Rows are points. To make a cloud, some directions were put in groups of two or more. Within a group, all points are equally far from the middle, so they leave a hole (a ring in 2 directions, a hollow ball in 3). The other directions are filled evenly. Then the cloud was stretched, turned, moved and blurred a little. How many holes are there, and how many directions does each take, smallest first?
In the rows, 128 means zero.

Cloud (13 x 2):
[[149 212]
 [133 115]
 [106 124]
 [159 141]
 [125 154]
 [133 206]
 [167  90]
 [163 164]
 [122 180]
 [195 102]
 [189 112]
 [126 127]
 [148 216]]
Holes: 0

Cloud, 13 rows:
[[169 107]
 [ 95 173]
 [ 62 151]
 [100 175]
 [ 84 103]
 [ 69 160]
 [ 77 166]
 [ 92  98]
 [156 161]
 [ 98 174]
 [ 74 165]
 [101 175]
 [ 81 104]]
Holes: 1 (2)

Cloud, 21 rows:
[[105 106 102]
 [200  89 149]
 [170 158  95]
 [ 61  80  76]
 [178 163 122]
 [157 106 145]
 [165  28  64]
 [173 182 149]
 [102 105 106]
 [122  85 106]
 [131 104 135]
 [116  84  65]
 [ 95 131 109]
 [ 83  57  84]
 [109 178 133]
 [181 109  87]
 [145  66 119]
 [ 95 106  73]
 [195 152 146]
 [153  84  52]
 [119 128 154]]
Holes: 0

Cloud, 20 rows:
[[170 183 166]
 [109 109  82]
 [ 94 120 197]
 [126 163  98]
 [ 78  68 134]
 [178 139 145]
 [150 206 140]
 [ 52 139 115]
 [ 98  87 176]
 [112 155 108]
 [ 48 136 157]
 [102  96 144]
 [100  43 158]
 [149 103  64]
 [154 147 114]
 [138 122 114]
 [ 54 156 180]
 [ 71 135 124]
 [199 125 160]
 [ 46 151 126]]
Holes: 0

Cloud:
[[ 74 161 142 174]
 [121 153 175 127]
 [160 117 117 151]
 [125 170 151 161]
 [131  95  82 105]
 [151 175 151 138]
 [161 153 172 149]
 [147 136 175 108]
 [132 112 123  68]
 [190 184 198 117]
 [ 87 168 202 192]
 [ 92  77 119 112]
 [171 140 182  74]
 [ 46  68  86  82]
 [113 179 160 105]
 [159  84 150  98]
 [112 192 207 123]
 [122 126 145 181]
 [145  94  92 112]
 [ 30 165 177 182]
 [ 99  62 160 125]
 [127  63 104 110]
 [117 209 183  99]
 [194 118 120  83]
 [ 97 181 200 151]
 [137  62 101 116]
 [127 145 141 139]
 [173 125 154 168]
 [ 71  50  87 160]]
Holes: 0

Cloud, 27 rows:
[[115 114  50 134]
 [154 141 105 164]
 [ 79 188 149 108]
 [ 70 180 154 121]
 [130 102 198  90]
 [107 173  71 160]
 [172 120  92 146]
 [126  93 161  46]
 [123 110 183  51]
 [ 71 122 148 100]
 [121 160  54 125]
 [152  72  84 149]
 [151 126  83 171]
 [123 173 166  75]
 [ 98 194  98 134]
 [114 155  56 158]
 [176  70  96  81]
 [125 137  62 175]
 [129 153 186  73]
 [115 114  50 134]
 [117 110  52 151]
 [100  95  99  86]
 [132 136 197  81]
 [ 79 193 138 126]
 [138  60 157 108]
 [ 78 161 166 157]
 [135  80 186  89]]
Holes: 2 (2, 2)

Cloud (29 x 4):
[[178 114  78 102]
 [142 198 100 153]
 [175  61 139 147]
 [119 204 107 134]
 [121 200  92 155]
 [193  68 155 115]
 [134  91 181  93]
 [153 106 132 201]
 [205 121 142  90]
 [169 153 101 191]
 [ 75 171 111 171]
 [ 82 165 160 155]
 [145 180  79 175]
 [130  73 158 103]
 [173 158 166 153]
 [ 93 140  72 163]
 [189  66 157 116]
 [168  92 121 191]
 [144 189 121  96]
 [116  77 130 120]
 [167  84 187 100]
 [125  67 136 141]
 [148 196 119 113]
 [203  81 153 105]
 [ 80 137 103 178]
 [173 118  62 145]
 [137 135 108  70]
 [206  82 143 107]
 [100 180  77 169]]
Holes: 2 (2, 2)
